Rows are points. The last column is the point's height on a tilted bowl or saddle (a function of degree 2), plus a little noise. Count its main directions that bend up, bend down and stay straight.
In the rows, 128 means zero.

Points, 11 rows:
[[165 132 106]
 [119  98 145]
 [138  64 207]
 [118 150 142]
 [136 157 144]
 [ 83  91 103]
 [174 119  98]
 [ 97  93 126]
 [143 140 130]
 [152 121 124]
 [109  89 145]]
Directions: 1 up, 1 down, 0 straight

Points, 18 rows:
[[ 94  79 124 157]
 [138  74 154 169]
 [154 114 192 174]
 [128 159  69 145]
 [147 168 116 136]
 [121 121 117  80]
 [ 65 138 118 132]
 [ 92 146  99 112]
 [120 113 123  84]
 [106 136 113  86]
 [149 144 113 103]
 [134 132  73  99]
 [117 178 108 137]
 [151 107 144 113]
 [156 153 148 127]
 [109 167 152  87]
 [144 153 160 112]
 [168  84  99 106]]
Directions: 2 up, 0 down, 1 straight

Points:
[[157 150 116 117 127]
 [135  51 127 163 182]
 [122 143  78  83  89]
 [ 89 122 136 149 105]
 [ 85 133 105 125  80]
 [112 146 117 129 101]
 [101 162 118 146 101]
 [137 169 174 155 108]
 [ 87  92 169 123 131]
 [114 164 122 138 112]
 [124 155  87 122  94]
 [107 127 124 109 105]
 [ 92 177 129 119 130]
 [135 184 162 160 130]
 [154  81 138 150 131]
 [108  82  74 118  77]
 [ 59 135 148 146 113]
 [124 137  96 107  96]
 [146  94 174 126  84]
 [127 114 104 108  98]
 [120  64 129  86 128]]
Directions: 2 up, 1 down, 1 straight

Points, 25 rows:
[[ 86 153 133 103 145]
 [171 108 164 146 136]
 [114 181 147  30 105]
 [141 153 137 204  41]
 [137 117 101 106 138]
 [131 102 131 134 136]
 [115 131  91 151 119]
 [165 117 115 148 149]
 [119 150 100 130 115]
 [123  97 146 115 152]
 [ 85 153 122 136 101]
 [151 100 126  91 134]
 [168 130 148 153 139]
 [ 82 114  86 129 119]
 [112 130  78 110 126]
 [147  88 162 113 147]
 [127 143  92 181 100]
 [134  80  85 100 140]
 [143 172 114 169  89]
 [ 97 140  64 122 112]
 [133 125 151 105 168]
 [147  95 102 138 148]
 [141 133  99 171 125]
 [147 117 124 110 144]
 [ 98  74 128 165  58]]
Directions: 1 up, 2 down, 1 straight

Points (46 x 7):
[[165 124 124 149 143 121 136]
 [ 92 149 165 136  93 134 149]
 [131 112 143 151 115 124 132]
 [115 151 100 169  75 112 161]
 [ 99 164 130 158 125 117 152]
 [152 124 150 163 196 149 172]
 [109 118  95 109 154 144 141]
 [129  55 135 125 182 119 183]
 [196 127 172  90 168 135 161]
 [138 137 167 121 144 114 126]
 [ 86 136 138 171  92  53 195]
 [166 177 151 140 105 107 152]
 [107 188 129 117 153 125 154]
 [157  83 135 143 131 140 146]
 [ 75 107 103 168 109 162 158]
 [188 132  99 124 158 153 155]
 [122 126  92 100 166  98 149]
 [182 130 114  90 124 151 150]
 [123 125  78 136 108 141 137]
 [105  88  56 144 153 105 182]
 [189 143 153 146 172  88 160]
 [167  89  93 108 124 134 154]
 [148 101  88 123 150 131 147]
 [ 88 110 115  94 112  97 141]
 [161  81 110 133  83  99 167]
 [110  96 156 122  87 164 152]
 [152 123 168  78 129 173 153]
 [151  91 106 147 124 103 148]
 [167  88 188 105 114 119 159]
 [120  87  95 103  79 132 157]
 [114 100 125  77 112 144 139]
 [ 88 156 140 136 105 172 154]
 [132 170 141 158 130  96 150]
 [156 158 186 127 114 161 151]
 [154 143 124 112 128 191 149]
 [137  88  86 108 137 131 149]
 [125 136 146 140 126 163 134]
 [139 176 119 121  40  74 214]
 [171 111 157 103  96  91 155]
 [135  90 139 103 121 139 138]
 [147 132 130 140 138 165 134]
 [102 117 124 117 111 144 132]
 [118 150 109  92 129 113 132]
 [147 179 179 139 138 104 147]
 [127 111  83 113 156 119 147]
 [109 142 165  87 131 127 123]]
Directions: 5 up, 0 down, 1 straight

Points:
[[172 183  73 108 139 165  96  84  73]
 [153 109  97 127 162 124 156  81 106]
 [ 95 117 125 114  65 165 136 150 113]
 [130 123  74  79 111 123 147  73 104]
 [139 106 124 150 160 120 157 143 114]
 [105 108 148 110 142 122 133 104 116]
 [116 155 115 126 115 140  98 103 111]
 [101 116 137 113 143  90 153 101 106]
 [120  96 149 119 141 128 122  95 113]
 [135 121 103  94  74  77  50 128  74]
 [162 116 171  93 136 126 124 186  96]
 [110 114 132  96 107 153 131 128 118]
 [143 121 108 131 133 167 101 133 118]
 [119 127 133 197 156 154  60 137  85]
 [120  76 103 119 113 121 129 164 121]
 [164 106 157 113 119  94 145 100 101]
 [107 104  84 137  97 107  78 137 116]
 [ 94 130 149  91 133  86 144 164 108]
 [147 159 118 169 157 112 124 117 102]
 [123 145 125 131  82 122 108 127 120]
 [114 143 128  75  99 164 153 102  93]
 [116 137 119  89 171 107  66 122 108]
 [ 89  94 111 115  92  75 115 176  94]
 [142 131 132 176 129  92 144 100 100]
 [153 104 179  97 141 138 108  78  92]
 [173 123 174 123 119 189 140 112  91]
 [133 127 164 178 166  97 115  94  94]
 [133  88  86 149 148 161 138  64  87]
 [148 119  86 112 121  91  98  87 109]
 [ 63 137 147 146 178 161 203 159  65]
 [147 107 108 143  99  80 191 163  83]
 [131  93 140 136 149 114 132 160 119]
 [ 82 141 115 181 115 136 152 107  96]
 [154 178  93 124  82 137 144 156  98]
 [160 148 167 113 128 158 115 215  79]
 [175 146 122  63 135 128  82 128  93]
 [113 172 114 145 179 123 131 165  99]
 [103 104 148  95 190 138 107 141 114]
 [107 120 156 179 111 181 157 135 113]
 [104 145 100 144 111  85 139 153 106]
 [135  94 165 112  81 140 119 104 101]
 [116 141 135 115 122 148 129 143 125]
 [118 132  75 134 135 182  94 141 105]
 [102 106 174 213 172  80 145 161  69]
 [160 104 134  95 163  98 173 146 111]
 [144 118  43  98 130 107 110 162 115]
 [ 98 135 184  71 110 104 106 147  97]
 [141  81 107 108 149 118 112  95 116]
 [138 112 127 145  81 133 160 123 120]
 [101 101  80 139 156 129 103 161 113]
 [151 127 100 167 129 138 115 129 119]
 [140 125 102 107 152 116 128 135 128]
 [141 174 130 121 106 153 144 132 111]
 [161 130 121 132 122 123 166 134 116]
 [146 194  96  92 173 155 155 145  88]
 [146  92 123 109 124 119  64 118 105]
 [104  94 139  96 138  88 121 146 115]
 [119 108 136 130 132  85 141 174 110]
 [111 129 143 132 102 106 129 114 119]
 [166 104 150 114 100 152 113 111 105]
 [132 116  76 157 111 120 188 131 106]
 [ 94  81 142 148 134 163 126  72  80]
 [ 62 126  95 129 159  99 151 108  81]
 [126 106 130 147  83 151 113 167 125]
 [135 125 167 154 147 136 138 137 122]
 [145 118 102  99 210 105 139 138 119]
 [101 115  98 109 168 118 124 116 117]
 [117 180 109 198 115 129  85 153  94]
 [ 69  85 114 142 165 125  63 119  82]
 [127  51 158 139 187 176 180 141  65]
 [128 137 122 102 119 118 163  97 110]
 [117 109 166 123  66  81 150 159  87]
 [127 174 119 107 149  78 162 152  99]
 [131  65 125 160 150 120 151  95  91]
 [108 165  95 116 112 130 133 153 110]
 [ 85 165 109 150 143 124 139 165 102]
 [141 125  98 138 154 138 190 140 107]]
Directions: 0 up, 6 down, 2 straight
